Each row is a point. To make a cloud, some directions were put in groups of two or more. Within a group, all points are equally far from the middle, so they leave a hole (a ring in 2 directions, a hollow ball in 3). The other directions are filled evenly. Then the cloud was stretched, turned, moved and blurred a little. Count the holes, and give their numbers of directions, smallest first.
(in the rows, 128 means zero)

Cloud (14 x 2):
[[137 183]
 [ 78 113]
 [174 124]
 [131  85]
 [142 182]
 [122  84]
 [137 183]
 [ 83 162]
 [107 181]
 [161 170]
 [ 78 154]
 [169 161]
 [156 175]
 [ 77 149]]
Holes: 1 (2)

Cloud:
[[151 167 132]
 [ 87 173 119]
 [ 66  84 183]
 [ 44 103 126]
 [ 87 167 138]
 [ 90 131 162]
 [ 86 130 132]
 [ 42 123 166]
 [ 61 103 116]
 [137 114 111]
 [ 52  92 159]
 [ 55 157 142]
 [102 158 105]
 [139 181 101]
 [ 88  98 168]
 [ 84 179 140]
 [140  87 159]
 [143 119 108]
 [ 69 111 135]
 [ 95 180 125]
 [122 139 164]
 [ 68 143 176]]
Holes: 0

Cloud:
[[153  87 179 161]
 [142 100 158  63]
 [121 163 104 181]
 [ 82  89 161 122]
 [143 100 200 102]
 [194 160 120 117]
 [122 149  98 181]
 [175  92 128  92]
 [ 63 139 160 137]
 [167  99  92 126]
 [168  95 156 173]
 [ 59 149 134 138]
 [141 166 172 179]
 [143  84 123  82]
 [ 87 129 149  63]
 [ 79 189 155 137]
 [172 136 104 168]
 [ 96 175 193 132]
 [194 151 116 129]
 [138  64 145 115]
 [156 177 126 176]
 [172  96 170  88]
 [174  81 138 152]
 [120 202 170 144]
 [ 97 105 162  71]
 [171 119  89 106]
 [114 195 188 110]
 [167 103 156  71]]
Holes: 1 (4)

Cloud, 52 rows:
[[149 149  72 105 126  97]
 [134 137 198  79 133 160]
 [119  72  82 123 144 160]
 [ 61 105 115 111  94 153]
 [163  76 167 114 158 115]
 [ 87 184  99 164 152  93]
 [130  43 149 144 149 110]
 [130 154 187 112 103  72]
 [102  56 157  85 142 159]
 [118 190 140 104  92 142]
 [ 64 113  91  70 141 101]
 [ 68 167 122  87 198 108]
 [ 79 110 106  57 130  98]
 [141 162 118  78 188 126]
 [128 124 111 137  86  63]
 [ 69 144  85 121 196 136]
 [145 146 146 168 169  92]
 [167 101 163 166 113 130]
 [121 168 189 115 117  70]
 [128 124 188  64 107 129]
 [ 39 138  97  86 157 109]
 [139 114 208  90 113 131]
 [ 44 141 134 166 100 146]
 [156 119  88  77 164 128]
 [113 141 160 103 210 136]
 [ 90 190 132  75 176 105]
 [108 197 140 113  96 141]
 [135 167 114  85 190 131]
 [163 103  93 155 133  88]
 [135 149 133 186 160 127]
 [ 79 140 120 104 213 142]
 [ 73  84  97 108 191 155]
 [116  67 176  81 124 147]
 [ 53 182 144 115 121 155]
 [134  72 113 142 149  64]
 [ 39 159 133 128 116 156]
 [ 88  80  78 163 155 148]
 [ 90 114  91 139  84  84]
 [ 76 126 179 111 184 174]
 [ 66 124  63 146 170 116]
 [ 88 102 143  56 117  96]
 [ 73 117 138 108 217 135]
 [145 163 100  66 159 107]
 [155  95  82 115 143 148]
 [ 40 134  97  97 126 119]
 [ 82  71 108 115 152 178]
 [ 78  99 143  60 110 119]
 [ 75 167  90 115 191 127]
 [ 73  64 154 129 196 128]
 [164 138  94 108 157 146]
 [ 94 169  91 168 170 111]
 [138  69 128  79 159 156]]
Holes: 3 (2, 2, 2)

Cloud, 78 rows:
[[160  81 198 143 121 110  96 133]
 [143  74 135  99 175 169  98 154]
 [119 126 152  61 181 142 157 134]
 [145 157 123 174 175  99  59 138]
 [150 200 129 142 112 155 147 163]
 [ 94 179 117 115 131 144  85  72]
 [ 89 146 151 107 208 160 119 102]
 [109 163  89  84 105 137 128 170]
 [193  94 118 175 103 192 156 108]
 [ 84 141 197 135 156 129 113  88]
 [109 159 138  60 112 162 146 142]
 [147 100  66  70  85 104  95 156]
 [167 135 167 127 177 152  78 108]
 [120 145 179 165  88 194 114 127]
 [132 198 137 194 104 167 110 120]
 [122 109 173  90 184 118 153 141]
 [175 132 139 135  94 225 132 187]
 [103  78 158 108 118 119  63 110]
 [175 112  99 129 159 160  91 107]
 [105 122 118 122 141 149  68  95]
 [134 147 102 107  68 106 100  84]
 [123  79 135 143  45  95 133  94]
 [173 213 177 173 133 198 141 105]
 [154 166 121 134 180 185 114 142]
 [132 198 130 147 112 194 151  88]
 [114 137 148 182 120 205 149  99]
 [132  69 210 133 162 174 111 137]
 [139 168 101 169 164 161 114  99]
 [142  93 146 167 172 179  84  79]
 [137  95  72 134 142 134  78 176]
 [104 130 156 188  77 218 135 146]
 [190 191 185 151  92 109 102 119]
 [117 125 125  77 175  74  73 157]
 [176 191 119 151 118 204 100 181]
 [142  79 160  91 145 133 114  97]
 [117  96 167  92 145 158 120  74]
 [ 73 153 172 110 127 187 136 116]
 [160 118 149 174 214 127 116 103]
 [178  80 109  64 136 180 133 117]
 [131 124 187  97 152 136  99 187]
 [108 103 147 133 215 142 126 130]
 [ 50 120 119  90 114 117  72 111]
 [186 117 122 120 114 184  89 102]
 [149  90  77 163 117 123  76 154]
 [174 170  91 140  74 151  68 196]
 [149  92 201 116 125 111  97 157]
 [131 135 139 132  73 168  79 132]
 [ 63 112 148 100  88 108 125 161]
 [189 114  90 140  83 107  51 112]
 [163 110 185 132 158  85  64 122]
 [115  92 205 193 181 159  83 149]
 [214 121 131 162 113 110  76 132]
 [145 154  99  65 124 180 102 138]
 [145  76 106 120  55 106  95 110]
 [108 165 122 147 157 198 157  86]
 [159 113  90 151  89 149 132  68]
 [167  82 174 191 192 136  99 155]
 [176 137  97 138 136 170 147  74]
 [128 175 116 116 113 216  96  82]
 [163 151 147  98 168 152  66  72]
 [ 74 127 172 104 135 202 100 155]
 [120 100 174  88  44 206 127 165]
 [ 86 188  94  92 168  86  81 172]
 [ 93 127 144 166  71 193 115 184]
 [147 101 126 119 160  84  99 179]
 [112  97 153 211 129 134  38 146]
 [130  83 110  94  91 157  64  82]
 [150  63 114 149 121 193 177 146]
 [ 48 154 180 164 168 136 110 110]
 [115 121 123 171 160 172  94 130]
 [ 94 101 178 125 132 103  36 144]
 [ 90 107  99  86 105 114 121 146]
 [142 181 152 102  55 162  95  99]
 [103 150  83 138 106 173  57  98]
 [ 90 113 125 139  67 166  95 221]
 [139 158 123  65 137 177  89 115]
 [ 95 152 110  92 119 202 114  83]
 [139 110 167 218 125  79 128 127]]
Holes: 0
